Each row of a before or after table is a point. One or more steps were done to the points. Then noise was added and the rows were shuffled. The steps act on columns, c1 being the first. Write out the steps. A step turns or swaps two columns, mirrors them in a line or flattens them onto one, adds a multiple of one to another, or multiplies or shifts one. Angles are multiples of 10 degrees, from the lower column toward the higher: turns from -170 to 170, lines from 10 to 170 but not 90. Use the fewest steps. Two steps may share a column if one is a turn and the other turns, adds or multiplies; they go together, in the order done. Otherwise the lowest column goes first.

Before (9 x 2):
[[ 0.7 -3.8]
 [ 0.7  0.8]
 [-2.5  4.5]
 [ 5.3 -4.8]
 [-1.8  5.5]
 [ 0.2 -2.3]
 [ 0.5  0.5]
 [ 4.9 -3.0]
 [-2.1  7.0]]
After (9 x 2):
[[ 6.4  5.3]
 [ 0.6 -3.0]
 [ 1.9  0.9]
 [-1.8 -4.9]
 [ 1.3  0.4]
 [ 4.2  4.4]
 [ 8.5  7.1]
 [-5.0 -3.6]
 [-3.4 -2.1]]
Steps: add 1.5 times c2 to c1

Before (12 x 4):
[[-0.5  8.1  0.6  1.5]
 [ 4.7  5.2 -5.7 -6.5]
 [-2.0 -2.9  1.0  3.1]
 [ 0.1  1.0  0.3  3.0]
 [-4.4  6.0  0.3 -5.8]
 [-0.3  4.8  3.1 -3.9]
 [ 2.4  8.1  4.2 -1.5]
 [ 1.8  5.9 -4.3  1.0]
 [-3.3 -1.5 -2.6 -5.4]
 [ 0.7 -0.2 -5.9 -6.4]
 [-1.7  0.2  4.5 -3.7]
 [ 3.9  4.8 -2.0  3.2]]
After:
[[-2.6  6.5  3.7 -5.9]
 [ 0.2  8.2  0.7  1.5]
 [-4.0 -0.2 -3.9 -6.6]
 [ 1.9  0.2  4.7 -4.0]
 [ 4.4  8.1  0.8 -1.4]
 [ 1.0  5.0 -3.8  2.8]
 [ 0.8  1.0 -0.1  3.0]
 [-2.1  5.9 -4.3  1.0]
 [-0.9 -3.0  2.3  3.0]
 [ 2.5  4.8  2.2 -3.9]
 [-1.4  5.1 -7.4 -6.6]
 [-4.4 -1.5  0.9 -5.3]]
Steps: turn c1 and c3 by -50 degrees

Before, 10 rows:
[[ 3.6 -1.3  2.7  0.4 -4.8 -2.2 -2.0 -2.6]
 [ 1.5 -1.3  0.8 -2.5 -2.8 -3.7 -1.2  2.3]
 [-0.9  3.3  2.3 -2.9  1.0  2.1  0.3 -1.4]
 [ 1.8 -5.9 -4.4 -1.4 -2.4 -7.0 -3.3 -4.5]
 [-1.7  2.7  4.1  2.6  5.4  0.6  1.7 -0.2]
 [-2.0  1.6  1.2 -0.3 -2.4 -5.2 -1.1 -1.1]
 [ 3.0  3.1  3.8 -2.5  0.8 -3.8  0.6 -1.9]
 [-2.6  1.4  3.6  0.6  5.4  0.8  7.5 -0.5]
 [-2.7  1.1  6.5 -2.7 -0.2 -1.2  1.5 -1.7]
 [ 2.9 -6.8  0.5 -0.5  3.1 -4.5 -4.9 -2.4]]
After:
[[  1.5  -3.9   0.7  -4.4  -2.9   0.2   1.0   2.3]
 [ -1.8   4.8   1.2  -4.6  -2.4  -2.3  -1.6   0.1]
 [  1.8 -17.6  -4.4  -6.6  -2.4  -2.2  -5.5  -0.1]
 [ -2.8   4.3   3.6   1.0   5.4  -0.1   4.5  -6.1]
 [  2.8   9.3   3.9  -4.6   0.7   0.2  -1.2  -1.7]
 [  3.6  -3.9   2.8  -1.5  -5.0  -1.5  -3.1  -0.1]
 [ -0.8  10.1   2.3   0.3   1.0   3.4  -0.9  -1.1]
 [  2.9 -20.5   0.5  -4.1   3.2  -1.9  -4.9   2.1]
 [ -2.6   3.3   6.6  -2.5  -0.2   1.8  -0.3  -2.3]
 [ -1.7   8.1   4.2   1.8   5.6  -2.2   0.9  -1.3]]
Steps: multiply c2 by 3; turn c4 and c6 by -60 degrees; turn c7 and c8 by -50 degrees

Before:
[[-1.2  2.3  2.1 -0.9 -0.6  0.9  1.2  7.3  4.9  2.8  1.6]
 [ 1.4  2.6  9.5 -5.5  3.1  0.9 -1.6  7.8 -6.0  5.7  0.6]
 [-4.6 -1.5  1.0  2.1 -1.6  3.8  2.2  6.6 -1.3  5.4 -0.3]
 [-4.5  4.2 -1.6  4.3 -2.1  7.5  2.5  1.9  5.9 -0.7 -6.7]
 [-1.0 -1.4 -3.9  0.7 -3.3 10.4  2.0  4.9  5.1 -2.8 -3.4]
 [-1.2  1.6 -5.2  0.9 -2.4  4.4  7.3  5.4  3.7 -0.9 -6.8]
 [ 6.5  2.0 -5.0  6.6 -0.5  4.6 -0.6  0.6  2.7  3.0 -2.8]
 [ 6.5 -3.2  3.9  5.3  1.6  0.8  1.3  0.8  3.5  0.2 -4.6]
 [ 1.6 -1.2 -2.5  2.2  2.1 -1.1 -2.9 -1.5  1.4 -1.0 -3.8]
 [ 4.9  0.5  6.6 -3.3 -4.6 -3.5 -3.8 -2.8 -4.6  8.8  1.8]
 [ 0.6  2.6  5.6  1.3 -2.7  0.3  0.0  8.0 -3.7 -0.8  0.9]]
After, 11 rows:
[[-1.2  2.4  2.2 -4.1 -0.9  1.2  1.4 -6.2  4.7  2.8  1.6]
 [-4.7 -1.3  0.9 -5.5 -1.9  3.6  2.3 -3.5 -1.4  5.6 -0.5]
 [-4.5  4.4 -1.8 -4.8 -2.3  7.5  2.2  1.0  5.5 -0.8 -7.1]
 [-1.3  1.8 -5.0 -4.2 -1.9  4.3  7.3 -3.4  3.7 -0.8 -6.6]
 [-0.7 -1.1 -3.8 -3.8 -3.5 10.4  2.3 -3.4  4.8 -2.8 -3.1]
 [ 6.2 -3.1  3.8 -4.6  1.3  0.7  1.1  2.7  3.6 -0.1 -4.5]
 [ 0.8  2.5  9.3 -1.2  3.3  0.7 -1.3 -9.8 -6.2  5.5  0.8]
 [ 4.9  0.1  6.5  4.3 -4.6 -3.6 -3.7  0.2 -4.3  8.7  2.0]
 [ 6.7  2.2 -4.6 -5.6 -0.6  4.5 -0.5  3.9  2.8  3.0 -3.1]
 [ 0.3  2.7  5.6 -6.3 -2.5  0.2  0.1 -5.2 -3.9 -0.8  0.8]
 [ 1.8 -1.5 -2.5 -0.8  2.2 -1.0 -2.8  2.7  1.7 -1.2 -4.2]]
Steps: turn c4 and c8 by 140 degrees

Before, 8 rows:
[[-5.4  0.3  0.3 -6.7  4.1  5.2 -2.0 -0.5 -0.1  4.3 -2.3  4.2  3.7 -8.0]
 [ 2.7 -0.2  6.3  4.5  2.6  5.6  5.4  1.0 -2.1 -2.6  7.5 -2.3  2.4  0.0]
 [-0.9  1.0  0.7  2.3  1.0  5.2 -5.3  1.0  4.5  3.5  5.1  1.7  0.8 -8.0]
 [ 1.3  6.1 -6.2  5.7  2.9 -2.2 -5.1  2.9 -1.6  2.1  9.0 -0.5 -0.9  1.6]
 [ 4.0 -0.3 -1.7 -4.8  2.3  1.1  5.4  1.2  0.7 -0.9 -4.0 -2.6 -6.3  3.2]
 [ 0.3  5.5 -0.9 -6.7 -4.9 -2.1  1.8 -2.4 -0.9 -4.1 -1.2 -4.3  2.2  0.3]
 [ 3.3 -4.1 -1.1  4.0  4.5 -2.2 -2.3 -0.8  0.3  7.0  1.3 -4.3 -1.8 -3.0]
 [-7.5 -4.7  5.5  4.5 -2.8  9.6 -1.0 -5.9  6.7 -5.6 -2.4 -2.6 -6.6 -0.2]]
After, 8 rows:
[[ 2.7 -0.5  6.2  4.8  2.6  0.0 -4.6 -3.6 -4.0 -2.5 -6.7 -6.5  2.0  0.1]
 [-5.5  0.1  0.1 -7.0  4.3  0.0  2.0  1.2  0.5  4.5  1.9  5.3  4.0 -8.0]
 [-0.8  1.1  0.9  2.4  1.0  0.0  3.8 -2.6  5.9  3.4 -4.5 -0.9  1.0 -8.0]
 [ 3.8 -0.5 -1.5 -5.0  2.4 -0.2 -4.9  0.1 -1.4 -1.1  4.3 -0.5 -6.6  3.1]
 [ 0.2  5.3 -0.8 -6.2 -4.9 -0.2 -1.5  2.8 -1.2 -4.4  0.5 -3.4  2.4  0.1]
 [ 3.4 -4.1 -1.1  4.1  4.5 -0.1  2.1  0.0  0.6  7.6 -1.3 -4.5 -1.5 -3.0]
 [ 1.3  6.0 -6.5  5.9  2.8  0.0  5.8 -5.8  0.3  2.1 -7.6 -5.0 -0.6  1.4]
 [-7.3 -4.8  5.3  4.7 -2.7 -0.1 -1.3  6.2  6.5 -5.7  0.3 -1.4 -6.5 -0.1]]
Steps: multiply c6 by 0; mirror c7 and c9 in the line at 100 degrees; add -0.5 times c11 to c12; turn c8 and c11 by 160 degrees

Before:
[[ 1.6 -0.9  0.8  2.1 -4.1 -5.3 -6.5 -3.6  3.7  3.9  2.9 -4.9  3.5  3.9
   2.0 -2.2 -4.2 -0.6 -3.5  4.3 -2.3  3.8 -0.5 -2.9]
 [-0.3 -4.8 -4.9  2.7 -0.7 -4.7 -5.3 -2.5  1.6  1.4  5.5 -4.4  3.2  4.1
  -5.1 -1.7 -8.8 -0.6 -1.0  7.4 -4.6 -3.2 -3.4 -4.8]
 [ 2.9 -1.0  4.9  3.8  5.9  3.6  2.8 -3.4  4.0 -6.2  2.5  1.3 -7.5 -2.1
   2.9 -3.6  0.2  4.9  6.3 -6.0  1.3  1.4  3.7  2.6]
 [ 5.4  1.1  2.1  0.4  5.2  0.1  5.3  1.7  1.6 -2.3  0.4  4.9 -7.3 -2.4
  -0.4 -1.5  2.7  0.7  0.4 -4.7  2.7 -3.8  7.0  2.0]
 [ 5.8 -7.1 -0.7  1.9 -1.8 -7.0  0.0 -3.6  0.9 -4.2 -0.2 -5.5  4.9  2.5
   0.3 -7.3 -6.6 -1.6 -1.8  5.8 -5.3 -0.7 -1.3 -4.7]
 [ 1.7  2.1  2.9  6.6  3.3  3.0  6.4  0.6  3.2  3.3  1.9 -6.7 -0.4  2.4
   5.2  5.9 -7.4 -0.4 -3.7 -4.7 -6.3  2.7 -1.8 -4.2]
 [-3.0 -7.8  0.1 -3.2 -1.3 -7.2 -2.5 -2.6 -1.6  3.2 -5.3 -3.9 -0.5  3.7
  -3.9 -1.9 -6.3 -0.1 -0.1  3.6 -4.6 -2.5 -1.9 -2.4]
 [-0.3 -8.3  2.3 -5.1  0.0  6.1  4.8  2.3 -1.6 -3.4 -2.2  2.5 -3.5 -0.2
   1.1  5.3  1.5  1.9  2.5  1.8  0.5 -4.5  6.6  1.5]
 [-0.2 -2.5 -0.4  1.3  1.7  3.1 -0.8  4.3 -3.6 -2.6 -6.6 -1.0 -3.1 -4.5
   0.9  1.9 -1.4  3.7  1.1  2.1  1.2 -4.4  3.7  2.5]
 [ 4.6  1.8  1.4 -0.1  7.2 -2.5  5.3 -2.4  4.8 -3.6  3.4  3.1 -4.6 -3.1
   8.2  0.1 -2.2  6.4  4.9 -4.8  3.7 -3.1  6.3  7.2]]
After, 10 rows:
[[ 4.7  1.6  1.4 -0.2  7.2 -2.4  5.2 -3.0  4.8 -1.2  3.0  3.5 -4.6 -3.3
  -6.0  0.1 -2.3  6.4 -7.4 -4.4  2.3  4.3  6.2  7.3]
 [ 2.9 -0.9  5.0  3.6  5.9  3.7  2.7 -3.5  3.9 -9.8  1.7  2.0 -7.5 -2.0
  -0.6 -3.6  0.1  4.9 -6.8 -6.0  1.7 -0.9  3.7  2.6]
 [-2.9 -7.9  0.1 -3.3 -1.4 -7.2 -2.5  4.4 -1.6 10.4 -4.1 -4.9 -0.5  3.7
   3.6 -2.0 -6.4  0.0  1.4 -0.2 -5.1  0.8 -1.9 -2.5]
 [ 1.7  2.1  2.9  6.5  3.3  3.0  6.4 -4.4  3.1  0.3 -2.5 -2.9 -0.3  2.4
  -6.1  6.0 -7.3 -0.3  1.7 -1.7 -5.2 -4.8 -1.8 -4.2]
 [-0.2 -2.5 -0.5  1.3  1.7  3.0 -0.9 -0.3 -3.6 -5.6 -3.2 -3.9 -3.1 -4.5
  -0.4  2.0 -1.4  3.6 -1.4  4.7 -0.4  4.5  3.8  2.6]
 [ 1.7 -1.0  0.8  2.1 -4.0 -5.3 -6.5  5.5  3.7  9.1 -1.2 -1.4  3.6  3.9
  -3.1 -2.2 -4.3 -0.6  2.5 -0.9 -0.9 -4.3 -0.5 -2.9]
 [ 5.4  1.0  2.2  0.4  5.2  0.0  5.3 -5.0  1.5 -2.4  2.6  3.1 -7.3 -2.5
   0.6 -1.5  2.8  0.9 -0.2 -0.8  1.1  4.5  6.9  2.2]
 [ 5.7 -7.1 -0.8  1.9 -1.8 -7.0 -0.1  6.9  0.9  2.8 -2.8 -3.2  4.8  2.4
  -0.9 -7.3 -6.6 -1.6  1.6 -0.2 -5.3 -1.2 -1.3 -4.7]
 [-0.2 -8.4  2.2 -5.1  0.0  6.0  4.7  0.4 -1.6 -9.5  0.5  0.4 -3.6 -0.2
  -0.2  5.1  1.4  1.9 -2.7  2.8 -1.0  4.4  6.5  1.5]
 [-0.3 -4.8 -4.8  2.8 -0.7 -4.7 -5.2  7.7  1.6  6.0  0.1  0.1  3.2  4.1
   4.5 -1.7 -8.8 -0.6  2.7  1.5 -5.5  1.4 -3.5 -4.8]]
Steps: add -1 times c6 to c10; mirror c8 and c20 in the line at 60 degrees; flatten c11 and c12 onto the line at 50 degrees; turn c15 and c19 by -160 degrees; mirror c21 and c22 in the line at 10 degrees
